Each wall is flat, endless, passes through zero and stands at right angles to its row. A trip goes straight from one point to another. List the walls that it crosses, first one first.
In the rows, zero is written as 128.

Walls:
(1): [120 102 109]
(2): [111 158 113]
(3): [ 83 113 107]
(4): [170 115 108]
(5): [174 122 127]
(6): [138 153 111]
(7): [141 167 157]
Trips:
[145  93 174] to [163 133 121] => 6
[129 104 172] to [144 163  78] => 4, 6, 2
[104 135 139] to [153 101 148] => 2, 3, 5, 4, 1, 7
[167 174 153] to [173 182  94] => none
[104  96 154] to [110 113 127] => none

Walls:
(1): [167 174 134  66  97 101 145 160 157 105 144]
(2): [132 106 192 106  97 122 165 140  78 112 121]
(3): [ 83 150 114 121 122 104 128 162 139 123 124]
(4): [ 54 120 166  90 185 141 109 164 142 109 112]
(5): [134 153 168  94 144 121 139 128 102 133 162]
(6): [160 110 132 106 163 125 119 181 232  89 126]
Trips:
[148  45  81 108 159 121 143 167  90 101 102] to [107 131 129 159 117 156 189 167 127 131 110] => 3, 6
[125 179 140 145 115 161 149 118  61 173 132] to [102 139 125 109 154 140 106 159 138 133 135] => 3, 4, 2, 6, 1
[ 96 148 171 116 128 162  95 132 193 111 145] to [138 166  93 168 109 109 142 156 204 163 187] => 5, 4
[163  69 131 112 113  97 163 123 138 134 139] to [129 141 120 132 134 123  79  91 146 111 156] => 2, 1
[101  94 165 108  89 121 171 103 175 131 139] to [109  96 186 138  74 126 163 128  98  89 181] => 3, 6, 4
[196 115 130 159 124 137 132  80 166  88 106] to [175 136 119 122 139 112  78 114 140 135 130] => none

Walls:
(1): [142 117 126 157 191 170 131 134 111  94 116 134 137  81 106 146 158 124
 128 131  58 152  92 103]
(2): [ 98 173 150 115  90 140 114 186 107 145 164 122 106 132 173 109 101 143
  83 141 136 124 118 182]
(3): [ 94 124 117 130  81 126 152 102 140 151 105 123  72  82 143 135 126 154
 196 146 129  95 118 123]
(4): [122 145 155 177 121  99 172 147 166 123 122 124 209 130 148 153 101  95
 112 181 108 145 172 124]
(5): [ 92 121 138 131 129 103  60 105 154 132 141  93 141  62 102  85 119 109
 159 103 143  78 116 106]
(6): [ 98 192 136 124 177  93 139 133  59 127  97 157 156  48 125 135 113 178
 122 136 114 172 124 131]
(7): [116 100 148 118 119 109 126 131  89 110 112 126 135 154 138 126 109 170
  78 145 165 134 149 141]
(8): [127 125 117 118 125 126 121 168 107 139 170  78 127 157 192 136 105 159
 143  58 120 150 195 139]
(9): [ 97 103 152 144  85 166 160 165  75 150 127 128 108  67 153 119 164 105
 157 164 135 122  99  70]
(10): [109  57 145 113  89 171 143 138 147  61  98 139  97 129 123 152 140 127
 186 147  78 128 112  83]
(11): [117 139 140 173 151 166 180 103  60 113 167 124  87 169 131 102  76 157
 146 113 150 114 159 113]
Trips:
[ 91 119 117 139 160 198 143 124  94  93  95  90 115 109 112 131 104 134
 195 144 149 102 132 157] to [127  87 152 156 137 151 158 134 100 159 138 144 114 183 193 127 111 108
 112 161  66 169  91 131] => 5, 8, 2, 7, 6, 4, 3
[148 164 107 136 117 171 104 159 153  88  92 113 138 172 160  92 140 134
 104 160 125 123 176 149] to [ 92 165 213 149 148 124 141 130 124 146 118  88 151 131 162 118  84 151
  94 126 102 112 129 105] => 11, 6, 5, 9
